Each row of a before or after table is a point. One or more steps were done to the points. Then noise was added and the rows were shuffled. The steps act on columns, c1 being the first. Name the steps. A step turns or swaps two columns, mirrors them in a line or flattens them onto one, adds a multiple of one to another, or multiplies or shifts one. Angles are multiples of 10 degrees, from the lower column toward the higher: turns from -170 to 170, lines from 10 to 170 but not 90. Use the fewest steps. Two steps may share a column if one is a turn and the other turns, adds or multiplies; they go together, in the order done. Otherwise the lowest column goes first.
In the rows, 128 means zero.

Before:
[[155 129]
 [137 141]
 [119 147]
 [121 101]
 [ 90  70]
 [170 143]
 [150 154]
 [ 60  71]
 [208 168]
 [ 87  88]
 [118  89]
 [113  65]
 [198 158]
 [152 160]]
After (14 x 2):
[[132  64]
 [156 130]
 [129  89]
 [189 162]
 [194 167]
 [139 154]
 [161 147]
 [112 151]
 [134 137]
 [134 107]
 [140 157]
 [ 79  68]
 [ 98  89]
 [108  66]]
Steps: add -0.3 times c2 to c1

Before, 14 rows:
[[106 132 114  68]
 [143 143 172 106]
 [146 175 143 147]
 [173 123 130 170]
 [108 131 154  71]
 [157 187 188 162]
 [161 129 168 137]
 [134  96  97 117]
 [121 105  88 118]
 [121 115  88 133]
 [129 178 147 163]
 [171 188 123 122]
 [119 128 109 106]
 [119  90 111  91]]
After:
[[173 187 206 148]
 [ 98  93 105  61]
 [160 189 122  30]
 [ 77 131 159  37]
 [120 117  75 154]
 [127  96  86  93]
 [106 125 104  91]
 [190 124 134 137]
 [151 175 147 138]
 [126 143 188  48]
 [152 178 152 206]
 [ 73 131 107  33]
 [116 108  77 116]
 [163 128 178  86]]
Steps: turn c1 and c4 by -40 degrees; multiply c4 by 3; multiply c3 by 1.3

Before (9 x 9):
[[136 122 104  95 122 134 104  88  80]
 [125 177 121  77 150 120 155 109  96]
 [134 159 178 136 163 127  90 159 163]
 [192 126 112 121 137 110 161 171  70]
 [182 126  73 106 151 175 187 104 172]
 [204 159  83  99 130  94 111 149  61]
 [139 156 112 176  96  67 162 148 102]
 [112  56 102 106 152  72 110 138 157]
 [217 157 185 143  63 137 131 122 189]]
After, 9 rows:
[[ 98  91 102 158  99  85 158 136 162]
 [ 40  94 125 148 163 184 141  98  61]
 [116  84 126 109 107 139  93  78  98]
 [ 54 137 121 169 153 149  92 122  70]
 [136 108  85 147 160 173  92 176 102]
 [122 128 143  89 138 146 153  97  77]
 [ 71 101 108 121 228  73 119 144 187]
 [130 196  92 138  98 177 160 107 156]
 [ 53 140 194 100 134 151  73 107 174]]
Steps: turn c1 and c5 by 150 degrees; multiply c1 by 1.3; turn c2 and c7 by -170 degrees; turn c3 and c6 by -120 degrees; swap c4 and c8

Before, 13 rows:
[[151 128  93  39 110  97  54 164 138 121 164 161]
 [123 155  99  83 128 152 143  96 185 145 189  60]
 [180 160 141 101 143 137 196  91 194 153 110 108]
 [197 124  76  95  60 137  83 154 111 112 174 106]
 [115 213 172 139 119 145 115 171  81 185 102 138]
 [164  99  29  66 125 120  82 172  98 136 137 103]
 [156 109  38  59  97 144 143 136 111 140 220 144]
 [ 82 226 108 148  99 123 110 161 131 119  75 174]
 [172 128 105  66 150 143 143 151 125  75 176  97]
 [124 162 142 163 140 189 127 161 171 157 116 147]
 [114 214 123 179 128  81 119 200 152 159 124 155]
 [137  58 131  91 106 137 171  99 137 126 172  76]
 [133 186 142 186 158 133 105 104 109 149 118 150]]
After:
[[103 117  44  39 101 137 152 128 149 138 157 131]
 [ 71 230 144 163  90 133 133  92 131 114 115 130]
 [141 207 166 145 122 144 114 121 227 176 126 119]
 [154 128  78  62 153 148 131  96 103  65 159 126]
 [110 154 115  59 132 144 151 145  73 146 149 132]
 [ 79  99  30  74 125 116  99  98 179 130 148 130]
 [140 185 138 185 161 134 105 157 151 146 111 137]
 [106 214 132 170 125  79 125  56 149 161 111 127]
 [157  59 121  80 108 133 159 152 105 124 150 123]
 [195 161 108 114 143 141 173 149  73 154 133 128]
 [ 98 124  88  38 106  94  55  87 124 121 167 131]
 [128 122  41  91  58 139  76 107 145 116 140 129]
 [135 164 142 166 138 186 123  90 123 154 115 134]]
Steps: turn c1 and c3 by -40 degrees; turn c1 and c7 by -20 degrees; flatten c4 and c11 onto the line at 160 degrees; add -0.7 times c10 to c9; turn c8 and c9 by 160 degrees; multiply c12 by 0
